Rows are points. The points of each table are mixes of a few directions, plus a little noise. How many directions does each table use, and how many do they share? Where both have some left over, give the other angles between the two spaces (their principal angles), to ten degrees, smallest first.

First (4 x 2)
[[-14  13]
 [ 28 -26]
 [ 34 -31]
 [-48  43]]
Second (6 x 2)
[[-25  -3]
 [-10  -1]
 [-30  -4]
 [ 95  12]
 [-38  -5]
 [  4   0]]
Directions: first 1, second 1, shared 0; angles 50

First (6 x 6)
[[  5 -20  12 -85  40   0]
 [  6   5 -19  37  -7 -31]
 [  1   3 -32  45  -8 -36]
 [-22  -3  35  27  73 -20]
 [ 20  -2  51 -53 -15  37]
 [-12  16 -46  30 -82  52]]
Second (7 x 6)
[[-95   5 -62  86  58  28]
 [ 36  -2  24 -32 -21 -11]
 [ 30  -2  19 -27 -18  -8]
 [  6   0   4  -6  -5  -2]
 [-57   2 -37  51  34  18]
 [ 11  -1   8 -10  -8  -4]
 [ 69  -5  44 -63 -42 -20]]
Directions: first 4, second 1, shared 1

First (11 x 11)
[[-34  21  36 -35  22 -22  22  -3  10  11 -22]
 [ 40 -10 -67  39 -47  23 -24  10 -26 -10  38]
 [-38  55 -15 -42 -26 -30  29  13 -22  22   5]
 [-33   4  63 -32  46 -19  19 -11  26   7 -36]
 [ 31 -46  14  34  23  24 -23 -11  19 -18  -5]
 [ 11 -33  35  13  35  11 -10 -12  24 -11 -18]
 [-10 -23  61  -7  53  -2   3 -16  33  -4 -33]
 [-33  48 -13 -37 -22 -26  25  11 -19  19   4]
 [ 23 -37  17  25  23  18 -18 -10  18 -14  -7]
 [ 13  21 -63  10 -54   4  -5  15 -33   3  35]
 [ 31   1 -69  30 -52  17 -18  13 -30  -5  39]]
Second (11 x 11)
[[ -9  31 -12   6  15   3 -19 -10 -10 -45 -27]
 [ 33  13  -1  10   7   2 -13  -3  -8  20 -18]
 [ 16 -40  -7 -24  12 -15 -11 -14  -1  47  22]
 [ 20  -5  23  32 -41  22  32  30   9  32   9]
 [-42 -22 -28  15 -10  12  -3   8  10 -95  35]
 [  5  76  -1 -18  42 -24  29   3  60  36   0]
 [ 17  24 -44   1  43 -11 -20 -12  36 -26  20]
 [ -2   0  33 -21  -6   2 -12 -32 -47  68 -62]
 [-18  20   6 -29  24 -37   4  21  -6 -54   4]
 [-27 -38   6  11 -37  31  26 -10  20  42  23]
 [  7 -59  24  17 -49  14 -11  21 -64 -26  -8]]
Directions: first 2, second 6, shared 1; angles 80

First (8 x 14)
[[ 20   0 -27   3  -2  53  15  44  44  20  66  15  11 -59]
 [ 37 -15  -7  18 -35 -84   5 -43  -1  -8  -8 -43 -38  -5]
 [-26  31 -36 -26  11  68 -33  23  33 -19   9  23  51  -8]
 [-28  66 -21 -95  37  75 -51  45 -37  15   7   5   4  16]
 [  1  40  -1 -22 -32 -29  24 -10 -37 -11 -62 -10 -27  35]
 [-18 -56  79 -18 -27 -46  28 -61 -12  -2 -26 -46 -15  -2]
 [  0 -53   4  67  42   6 -21   2  30   4  45  26  30 -13]
 [ 15 -11   8  74   6 -43  33   0 -21   1 -31  30 -16  38]]
Second (8 x 14)
[[-41 -34  40  54  64 -16 -36 -23 -36 -13 -42  36  29  75]
 [  2   2  -2  -3  -3   1   2   1   2   1   2  -2  -1  -4]
 [ 41  34 -41 -55 -64  16  36  23  36  13  43 -36 -29 -75]
 [-44 -36  44  59  69 -17 -39 -24 -39 -14 -45  39  31  80]
 [ 15  12 -14 -19 -23   5  13   8  13   5  15 -13 -10 -27]
 [ 51  42 -50 -67 -80  20  44  28  45  17  53 -45 -36 -93]
 [  8   7  -8 -11 -13   3   7   5   8   3   9  -7  -6 -15]
 [-32 -26  32  42  50 -12 -28 -18 -28 -11 -33  28  22  58]]
Directions: first 6, second 1, shared 1

First (10 x 24)
[[ 43  -3   8 -29   6  -4  37 -19  48 -11  12  -4  -9  16   3   4  14  41
   30  21  -9  16   2  35]
 [  0  -4  28 -40 -20 -18  25 -14  12   3   9  -4  24  -9   4   0 -15  -1
   24   7   1   3  26  -7]
 [ -6 -29 -21  28 -10  -1 -23  47   9  22  25  -1   8  -6   8 -14 -23  -3
  -13  -2 -19 -13 -33   8]
 [-25 -27  -2  19  -8  -2  16   4 -32  -1  14  26  -8  11  26   6 -23  21
    1  -2 -30  37 -21  12]
 [ 34  71  16 -26  12  14 -53 -19   4 -16 -62 -24   1   6 -39 -16  70 -59
   -9   6  39 -27  36 -20]
 [-26 -41 -25  32 -23 -16  38 -12 -14   4  44  -2   0   2  11  28 -64  35
   -2 -15 -28   6  -9 -19]
 [ -9  -7   1   7 -19  -6  -6   3 -18   2   4   4   6   7   6  -1 -14  -7
   -1  -1 -18  12  -3  -7]
 [-41 -18  -3  20  20  10  -7  31 -26  14   2  24  -2 -24  16  -6  -9  -4
  -18 -14  13  -4 -19   1]
 [  9  -1  -4  -8  21   3  20  -5  28   0   7  -6  -6 -12  -5   7   5  20
    4  -1  21 -16   3   7]
 [ 22  58   2  -2  21  20 -46 -16 -10 -18 -54 -12 -14  10 -29  -8  61 -41
  -17   1  30 -15  18 -12]]
Second (8 x 24)
[[  2   8  27 -26  -8  17   8 -11 -13   5 -39  23 -19  -8  38 -13 -11   4
    3  42 -38  30   0  32]
 [ 18  -9   0  -9   8 -10  22  -5  24 -10  23  -1   3  15  -6   6  15  25
   21  -5   8  12  -2  14]
 [-14  41  26 -17  -4  14 -89  47 -26  22 -57  -2  28 -30 -11 -46  36 -95
  -28   4  26 -35  11 -20]
 [ 13  -9 -19  15   8  -2  16  -7  17  -8  20  -6 -11  14  -7  13   0  27
    4  -6  -1   1  -9   6]
 [ -1  -9  -4  11  -7  -6  11 -10 -16 -12  12  10  -6  24   5   9  -1  15
    8  -5 -17  29  -8   5]
 [ 31   0  -5 -11  17  21  29 -14  40   4 -14   0 -35  -9  20   2  -9  41
    2  37 -22  -2 -10  41]
 [-25 -13   8  -7 -11 -18  21  -9 -12   1  21  -1  20 -10  -2  12 -21   0
    8 -18  13  -2  16 -25]
 [-23  -9 -34  43  -3 -17 -18   9 -15  -2  35 -22  20   4 -36  18  -9 -17
  -17 -50  31 -32   1 -53]]
Directions: first 6, second 5, shared 4; angles 80

First (9 x 32)
[[-15  13   2  27  28  -3  -2  17 -10 -20  -3  25   0  -5  12  -7   5  17
   -9  -5  -3  -7 -28   9 -16 -13   7  -7 -29   7   1  21]
 [ 19   0 -15 -60 -48  -3  32 -21  25  37  -6 -47  -9 -13 -26   6 -41 -12
    9  19  22  19  70 -22  43  40 -39   3  62 -17   1 -24]
 [-24  26  16  33  32   3  -6   9  -9 -19  11  23 -11 -19  10  -6   9  28
  -28   8  -4 -20 -29   5  -8  -1   7 -15 -21  11  -2  15]
 [ -2 -10  10  21  11   6 -24  -1 -10  -9   8  13   7  15   8   3  28  -6
    2 -10 -14  -9 -27   7 -18 -18  22   3 -20   7  -3  -2]
 [ -5  -6  19  21  11  10 -27  -8 -10  -6  16   9   0   9   5   5  31  -2
   -8  -2 -14 -15 -27   5 -12 -11  21  -1 -13   9  -6  -8]
 [ -8   8  -4  15  17  -5   3  16  -5 -15  -6  18   2  -3   9  -7  -1   9
   -1  -7   0   0 -17   6 -13 -11   4  -3 -22   2   4  18]
 [  5   7 -24 -22  -9 -15  33  13   9   4 -21  -8   2  -9  -4  -6 -38   3
   12  -1  17  20  28  -3   9  10 -24   0   8 -11   9  14]
 [  7 -23  16   9  -6  13 -32 -20  -6   6  15  -3   5  21  -1  11  35 -18
    3  -5 -17 -10 -17   3  -7 -10  24   6   0   6  -6 -21]
 [ 22 -15 -21 -44 -35  -8  21  -8  15  23 -13 -30   5   5 -14   3 -28 -21
   22   0  12  23  46 -11  20  15 -21  11  33 -15   4 -13]]
Second (9 x 32)
[[  4   2 -12 -12  -5  -7  14   6   4   3 -10  -5   2  -2  -3  -2 -18  -1
    8  -2   7  10  12  -2   3   4 -11   2   4  -6   5   5]
 [-11  10  -9   5  11  -4  22  13   2 -16 -12  16  -6 -19  10 -13 -12  18
   -5   5   7   4   9   2   3  -5  -9  -8  -7   2  -2  22]
 [ -1  12 -14 -10   0 -11  22  12   5   0 -12  -2  -1 -10  -2  -5 -26   8
    3   0  12  10  12  -2   5   8 -17  -2   2  -6   6  13]
 [ 13 -12 -15 -20 -16  -6  10   1   5   8 -11 -11   8   8  -4   1 -13 -14
   18  -7   5  15  18  -2   3   0  -7   8   8  -8   4  -2]
 [  4  24  65  16   1  16 -95 -40 -18  54  71 -48   3  42 -43  49  40 -24
  -35  -2 -22 -50 -84  -8 -16  49  30   9  12   4  14 -78]
 [  3 -15 -12  -4  -5   0  14   3   3 -10 -13   9   2  -3  10  -8   0  -2
   12  -2   1  11  18   2   2 -15  -1   1  -1   0  -5  11]
 [ -6  13  -3   0   6  -5  11   8   1  -3  -4   2  -3 -10   0  -4 -13  10
   -5   3   6   1   1  -1   2   6  -9  -4  -2  -1   3   9]
 [ -9 -21  25  33  12  23 -31 -17 -10 -20  17  25  -5   3  19  -2  56   1
  -12   5 -23 -19 -20   8  -9 -29  33  -5 -14  19 -20  -5]
 [  2 -13 -24 -10  -5  -6  33  12   7 -17 -26  14   1 -11  14 -16 -14   3
   17  -1   7  20  32   3   6 -18 -10  -1  -2  -3  -5  25]]
Directions: first 3, second 3, shared 2; angles 60

First (10 x 32)
[[  1  -6   9  -5  13   1  13  10  43  10   6  -9   1 -16 -37  11   8  -7
  -11  -7 -16  23 -41   6  -1  -6 -13  -3 -10  12   6  33]
 [ 15 -13  25 -20  11  -3   6   0  37  24   4  -3   1   0 -35 -12  20 -12
  -22  14   8  13  14  18  -1  21   4  -3  24   1 -15  34]
 [ -1   1  -2   2  -2   0  -1  -1  -4  -2  -1   1   0   1   4   1  -2   1
    2  -1   0  -2   0  -2   0  -1   0   0  -2   0   1  -4]
 [ 13  -7  16 -13   1  -3  -2  -5   6  15   0   2   0   9  -8 -17  12  -6
  -12  16  16  -2  35  12   0  22  11  -1  26  -5 -16  10]
 [-22  21 -39  31 -21   4 -15  -5 -71 -40  -9   8  -2   7  65  13 -33  20
   36 -17  -4 -28  -2 -29   1 -28  -1   5 -30  -7  19 -63]
 [-10   3  -9   8   5   3   7   9  15  -8   3  -6   0 -15 -10  18  -7   2
    4 -16 -20  12 -47  -8  -1 -21 -15  -1 -26  10  16   7]
 [ -9   6 -13  11  -4   2  -1   2 -13 -13  -1   0   0  -4  13  10 -11   6
   11 -10  -8  -3 -17 -10   0 -15  -5   1 -17   2  11 -13]
 [ -3   5  -9   6  -7   0  -6  -4 -24  -9  -3   4  -1   6  21  -2  -7   5
    9   0   4 -11  13  -6   1  -2   4   2  -1  -4   1 -20]
 [  1   0   1  -1  -1   0  -1  -1  -3   1  -1   1   0   3   3  -3   0   0
    0   3   3  -3   8   1   0   3   2   0   4  -2  -2  -2]
 [ 16 -10  22 -18   4  -4  -1  -5  15  21   1   2   1   9 -16 -20  18  -9
  -17  19  17   1  39  17   0  27  12  -2  32  -5 -20  18]]
Second (10 x 32)
[[ 11 -20 -12  35 -50  27  -7 -18 -95  23 -16 -10  19   5  46 -15 -20   0
   41  -7   9 -27  57 -18   6 -39  10   7  -3 -24 -15 -19]
 [ -1 -12   7  13 -11  -3   2  11   8   3 -10  -9   0  17  -3  -5  -7  -2
   13   0   0 -22   8  12  14   5 -16   2  -2 -14 -11  -9]
 [-19   1   9 -12   6  -9   2  23  33  -7  13  -9  -7  10 -15  10  -3   1
    1   7  -9  -7 -35  18  17  20 -10   5  -7   6  -1  -4]
 [ 12  21 -12 -18  25   2  -3 -27  -7  -4   8  22   0 -32   1   4  17   2
  -30  -3   4  43   0 -24 -34 -11  25  -9   9  22  20  21]
 [ 10   3  -6   1   3   4  -1 -14 -14   2  -4   8   3 -10   6  -3   5   0
   -6  -4   5  11  14 -12 -13 -10   9  -4   5   2   4   5]
 [  8   5   4  -5  22 -13   4   0  40  -8  -6   8  -6  -1 -20  -2  12  -3
  -20  -2   2  10  -4   4 -10  12  -8  -8   7   2   5  10]
 [ 12   0   8   2  20 -17   6   3  52  -8 -15   6  -6   7 -25  -6  12  -5
  -19  -3   3   1   4  10  -7  16 -19  -9   8  -6   0   9]
 [-14   5   8 -15  13 -10   2  17  37  -9  12  -3  -8   5 -17   9   2   1
   -7   6  -7   2 -33  14   9  19  -7   2  -4   9   2   1]
 [-12   2  -3  -6  -8   7  -3   3 -20   2  13  -4   1  -3  10   7  -6   3
    9   4  -4   0 -12  -2   7  -4   9   6  -6   7   1  -5]
 [ -8  -5  -3   5 -19  10  -3   2 -33   7   5  -8   5   3  16   1 -11   2
   19   2  -2 -11   2  -2  10  -9   6   7  -6  -3  -5 -10]]
Directions: first 2, second 3, shared 0; angles 40, 60
